Rows are points. The last column is the point's height on a tilted bowl or saddle (a function of degree 2), plus a little noise. Along how many of its main directions does it bend up, bend down or stay straight?

Points (15 x 4):
[[ -5 -13  15   7]
 [  2 -18 -51 -58]
 [-27 -32  15 -14]
 [  9   8 -38 -48]
 [ -5  12   3   9]
 [ 35 -10  20 -34]
 [-24 -14  -5  -7]
 [ 18 -11  11  -5]
 [-28  -9  45  -1]
 [  0 -31  42 -37]
 [ 11  22  -9 -11]
 [-14  32   5   6]
 [ 60 -42 -16 -60]
 [  2 -40 -17 -11]
 [ -4  -3  50  -8]]
Directions: 0 up, 2 down, 1 straight

Points (21 x 5):
[[-16 -11 -26  25  22]
 [ 31   1 -11  15   9]
 [ 13 -44 -43 -13  42]
 [-51  25  30 -16  60]
 [-18  13  41  25  31]
 [-19  -5 -41 -24  31]
 [ 29  14  12  -6  11]
 [-27  -3  23   6  19]
 [ -3 -32 -29  -7  21]
 [ 20  36 -15  36  29]
 [ 44   6 -37   3  33]
 [  7   6  18  32  10]
 [-58 -17 -25  24  59]
 [ -4   9  -1  -5   6]
 [ -8   7 -60 -15  46]
 [  7  -9  -5 -34  18]
 [ -8   6  -8  41  23]
 [ -1  30  22 -13  23]
 [  3  -8  11  12   3]
 [-20 -40 -41 -32  41]
 [  2  -1  14   3   3]]
Directions: 4 up, 0 down, 0 straight

Points (46 x 7):
[[  0   3   7   9  13  38 -30]
 [ 24 -18 -28 -37 -15  29 -47]
 [ 25  12   6  -4 -13  30 -29]
 [-14  34  -9  26  31  20 -47]
 [ 21 -24 -18 -33   8   4 -36]
 [ 28  19  14   6  44   9 -57]
 [-28  17 -38 -26   1  24 -44]
 [ 36 -20  28  12  28   4 -45]
 [ 16 -19  13  -3 -12 -11 -11]
 [  6 -10  -5   2  25 -12 -14]
 [-35 -11  24   8  36  29 -35]
 [-21  -2 -32 -19  12  31 -42]
 [  7 -13  12  -8 -12  40 -17]
 [ 29 -10  13  12   9  24 -29]
 [-30 -36  14  13 -27 -28 -11]
 [-15 -32   1  -3   7  -6 -14]
 [  1 -19 -20 -19  -9 -16 -22]
 [ 41  31  14 -16   3 -21 -47]
 [ 27 -20  16  16  28 -32 -35]
 [  5   7  -8   5 -20 -17  -6]
 [ -2 -17  14 -15  14  22 -12]
 [ 37  -6  -3   7 -27 -21 -26]
 [ 14  34  -2 -10  42  18 -49]
 [ 18  14  12 -12  22  30 -33]
 [  1  41  16 -25  46 -13 -54]
 [ 23 -16  -4  13 -17  17 -21]
 [-15 -15   3  12 -38  12 -17]
 [-35 -10 -13  11   5 -29  -6]
 [-30   1  -1   7   0 -10  -5]
 [ 13  37 -25 -21  21  -1 -17]
 [ 12   6  38   1   5  -7 -14]
 [ -5  15  -7 -19   3 -20 -11]
 [ 60  21  -9 -28 -26  10 -58]
 [  3  14   3   8 -16 -20  -7]
 [-20   5  -3 -10 -30  -8 -23]
 [  6  39  -1   3  -2  -9 -21]
 [ -7  11 -30 -16 -33   9 -35]
 [  8   3  28   2 -11  -8  -7]
 [  3  11   0  15   7  -2  -5]
 [ 38  26  -6  23  13  33 -59]
 [-10  -2  13   7  10 -16  -2]
 [ 16  -9  20  10   5 -26 -11]
 [ -8 -10 -12  34  25 -34   6]
 [ -5  12  21 -27 -42 -27 -49]
 [ -1  11  11  14 -23  -6  -8]
 [ 29  11 -11  13   5 -26  -6]]
Directions: 1 up, 4 down, 1 straight

Points (63 x 9):
[[  4  17   6 -37  -2 -14   2   6 -13]
 [ 14  13  19   8  12   4 -17 -12  -5]
 [ 12  10 -13 -22   1  -6  21  -2  -4]
 [ 35  -2 -24 -12   8 -18   3 -12 -24]
 [-22  43   3  11  32 -17  -8  13 -60]
 [-23  34   0  -1  23   7 -16  11 -22]
 [-20   0  22 -14 -15  -9 -11 -17 -30]
 [ -4 -19   8 -14  18  22 -22  15 -21]
 [ 13 -12  -4  -7  20  -1   5  -3   0]
 [  2  -7 -10 -13   1  26   7 -20   0]
 [ -4  39 -18  20  36 -19  -3 -11 -51]
 [  4  17  22   8   4  -5  27  -4 -14]
 [  8 -34   3 -26   3  -7 -18  21 -20]
 [ -1  23 -30   0  -9  -7  -8 -11 -13]
 [  7  12  23  10  -8   1 -28 -34 -26]
 [  0 -16  -6  12  21  -4   0  12   3]
 [ 12  11   5   9  -9   5  10 -37 -14]
 [ -5  -1  -5  -8  17  10  -5  18  -2]
 [-15  16 -19  -5   1   1  -2  -7   1]
 [ 12  -2  -2   1 -10 -18   8  35 -19]
 [  8  19 -11  13  23 -20  11   3 -20]
 [ -8 -13  31   3  15   3  -6 -14 -23]
 [-27  24  24   9  -8  -8   2  -6 -29]
 [ 23 -16  -5  10  20   0  -9 -44 -12]
 [ 10  13 -24 -10   3   4   6   1   1]
 [  3  16  12 -20  19  26 -13   1  -7]
 [-13  24  17  -7 -13  11  18  10   8]
 [  0  31  25  -3   3 -12 -16 -25 -28]
 [ 23   6   1  15  -2  15  17  -1   1]
 [ 19  20  -8  -7  -3 -20  13  29 -31]
 [-20  11   1 -14 -24  -3  24   6   5]
 [-11  14 -10   0 -42  10  -1 -11  -5]
 [  0  -8  -8 -14  18 -15   4  -3  -7]
 [ -6  -7  -9  -5 -21 -26 -25  -3 -25]
 [ 11 -16  19  27   4  24   8 -21 -17]
 [ -6  10  32  24  27  -1  -3 -36 -37]
 [ -5   8 -31 -13   5 -27  -5   2 -30]
 [-18 -10   0  20   9 -36  -9   5 -11]
 [ 21   5   4  18 -14   3  13  -6  -4]
 [-36 -42 -21   5 -25   9  44  12 -28]
 [ -8   9  -3   4 -28  23  37  10  17]
 [ -5  15   1  24  19 -26 -43 -18  -9]
 [ 27  -5   9   9  -2  -5  -8  32  -3]
 [ 26  60  -3 -23  -2   3 -10 -27 -32]
 [-25 -28 -10  42  14   4   6 -13 -19]
 [  2 -22  -6 -38   1  13 -23  12 -23]
 [ 11   0 -13 -12 -10 -11 -32 -44 -46]
 [  5  -6 -20  19  21  23  33 -11  -8]
 [ 10  16 -13 -15  20  13  18  33 -13]
 [ 12  48  -3 -15  18  21  -3 -11  -6]
 [ -7  -4  10  32  -3   2  13  -5  -9]
 [-17 -32  -7  11  27  -6 -13  10 -13]
 [ 11 -15  11  22   8 -22   6 -27  12]
 [ 23 -12  60  32   1  13 -12 -19 -54]
 [-22  -2 -13  -7 -32  15 -24   1  -9]
 [ -7  21 -17  34   8   2  30 -29 -24]
 [ 33 -12  26  20   9  18 -15  28 -11]
 [ 23   4  -9 -15 -25 -51  -4  -7 -59]
 [-15   4   6  15  -2  -3   1 -11  -7]
 [  7  -8 -12 -14  -8   1  -1 -10  -2]
 [  1  29  16   0  24 -16   4   3 -27]
 [  6  27  -1 -18  -5   0  22  -2   5]
 [ -8   2  28  -4  22 -14   9   5 -20]]
Directions: 1 up, 6 down, 1 straight
